Each row of a before or after table is a point. The points were changed in one or more steps. Then noise was added and the rows were shuffled. The steps act on columns, c1 being the first. Write out the steps. A step turns or swaps two columns, mirrors them in a line or flattens them onto one, adds a multiple of one to another, or multiplies or shifts one. Angles are multiples of 10 degrees, from the lower column toward the higher: turns from -170 to 170, lines from 10 to 170 but not 90. Use the fewest steps. Two steps may share a column if one is a turn and the other turns, adds or multiplies; they go together, in the order done. Otherwise the lowest column goes first.
(in the rows, 128 means zero)

Before:
[[146  91]
 [122 127]
 [168  68]
 [111 125]
 [ 84 118]
 [ 95 174]
 [141  95]
 [157 114]
 [117 188]
 [146 104]]
After:
[[173 132]
 [147 124]
 [132 132]
 [104 145]
 [110 153]
 [115 167]
 [ 97 197]
 [128  71]
 [153  77]
 [119 163]]
Steps: turn c1 and c2 by 170 degrees

Before:
[[171 161  97]
 [177 160 157]
 [ 99 164  73]
 [125 145  92]
 [102 112 170]
 [115 149 112]
 [133 167 138]
 [125 131 226]
 [180 101 177]
 [168 143 145]]
After (10 x 3):
[[144  71 145]
 [184 111 141]
 [134 148 122]
 [138 174 103]
 [168 106 133]
 [162 150 133]
 [ 99 136 145]
 [181 119 117]
 [143 141 115]
 [125 132 169]]
Steps: turn c1 and c2 by -50 degrees; multiply c3 by 0.4

Before, 10 rows:
[[188  98 103 106]
 [127 175  65 101]
 [152 188 103  92]
 [118 153 122 116]
 [130 117 130 155]
 [130 151 144 125]
 [163 166 104  90]
 [131 110 138 127]
 [139 103 132 132]
 [ 95 118 161  92]]
After, 10 rows:
[[129 155 163 135]
 [190  94  93  99]
 [125 118 111 156]
 [161 162 110  84]
 [141 106 133 131]
 [124 155 126 113]
 [154 189 105  85]
 [ 97 120 207  99]
 [131 107 146 133]
 [128 176  27  81]]
Steps: turn c3 and c4 by 20 degrees; multiply c3 by 2

Before:
[[155  90 148 150 156  91]
 [163 128 137  93  95 151]
 [ 90 124  89 129 146  83]
 [107 118 148 137 146  79]
 [148 159  99 165 154  82]
 [111 149 177 130 169 120]
 [155 134 125 107  87 118]
 [ 80  72 147 179 169 103]
 [177 158 130 150 135 116]
 [178 174 150 125 133 138]
 [ 75 194 153 107 143 142]
 [172 134 117  52 172 140]
 [173 143  97 153 118  60]]
After, 13 rows:
[[140 160 127 141 114  92]
 [102 136 130 142  99  49]
 [137 141 124  80 115 103]
 [156 188 128 129 131  90]
 [132  87 124 159 132  88]
 [106 149 125 162 154 134]
 [ 81 182 130 128 154 178]
 [ 80 105 132 143 129 112]
 [ 76  99 129 141 133 133]
 [ 95  58 136 196 115 149]
 [ 96 147 129 174 119  88]
 [166 142 130  80 134 117]
 [160 149 123 113 209 104]]
Steps: turn c1 and c6 by -50 degrees; turn c1 and c2 by 20 degrees; multiply c3 by 0; turn c4 and c5 by -50 degrees

Before, 8 rows:
[[109 140 174 135 145 115 147 163]
 [135  92 187 104 122  84 110 121]
 [111  90 151 124 125 123 113 157]
 [118  73 220 103 153 121 117 109]
 [111 105 119 148 159 111 112 106]
 [112 130 124 140 129 153 120  77]
 [230 122 159 121 146 145 105 167]
 [111  91 134 235 106 153 130 107]]
After:
[[152 127 108 117  98 108  94 140]
 [115 128 170 148  94 155  94 172]
 [147 126  92 124 149 116 131 165]
 [127 129 187 153 107 111 107 201]
 [182 130 119  32 161 133 145 148]
 [149 129 186 127 108 119 137 131]
 [144 127 163 136 124 133 112 119]
 [ 28 128 177 100 133 105 107 119]]
Steps: turn c1 and c4 by -160 degrees; multiply c2 by 0; mirror c3 and c8 in the line at 20 degrees; turn c5 and c6 by -120 degrees; add 0.5 times c5 to c7

Before:
[[122 108 136 123 149 114 139 121 165]
 [ 82 114  99 148 148  93  78 126 120]
 [122 155 112 126 131  90 140 127 125]
 [100 150 160 127  91 111 146 128 152]
 [119 119 164 128 115  99 112  63 159]
 [121 184 145 144 144  91 100 115 131]
 [113 101 163 135 132 112 141 115  89]
 [119  99 151 213 146 135 140 120 101]
 [131 128 159 142 137 139  90 129 103]
 [ 66 156  78 120 127 127 147  33 169]
 [127 111   7 151 121 103 138 122 158]]
After:
[[149 107 167 131 150 104 140 111  91]
 [133 159 111 132 128 104 143 110 126]
 [147 199 153 140 137 116 100 163 137]
 [138 100 165 206 157 126 144 112 117]
 [138 121  19 174 100  99 137 122 154]
 [121 123 162 131 149 139  89 174 111]
 [147 157 160 123  87 112 145  88 122]
 [182 131 164 126 101  99 116 180 148]
 [245 151  79 127 109 137 145 123 164]
 [156 126 102 153 149  89  78 146 130]
 [139 121 133 120 123 108 138 118 177]]
Steps: turn c1 and c8 by 130 degrees; add -1 times c7 to c8; turn c2 and c6 by 20 degrees; turn c3 and c4 by -10 degrees; turn c5 and c9 by 30 degrees
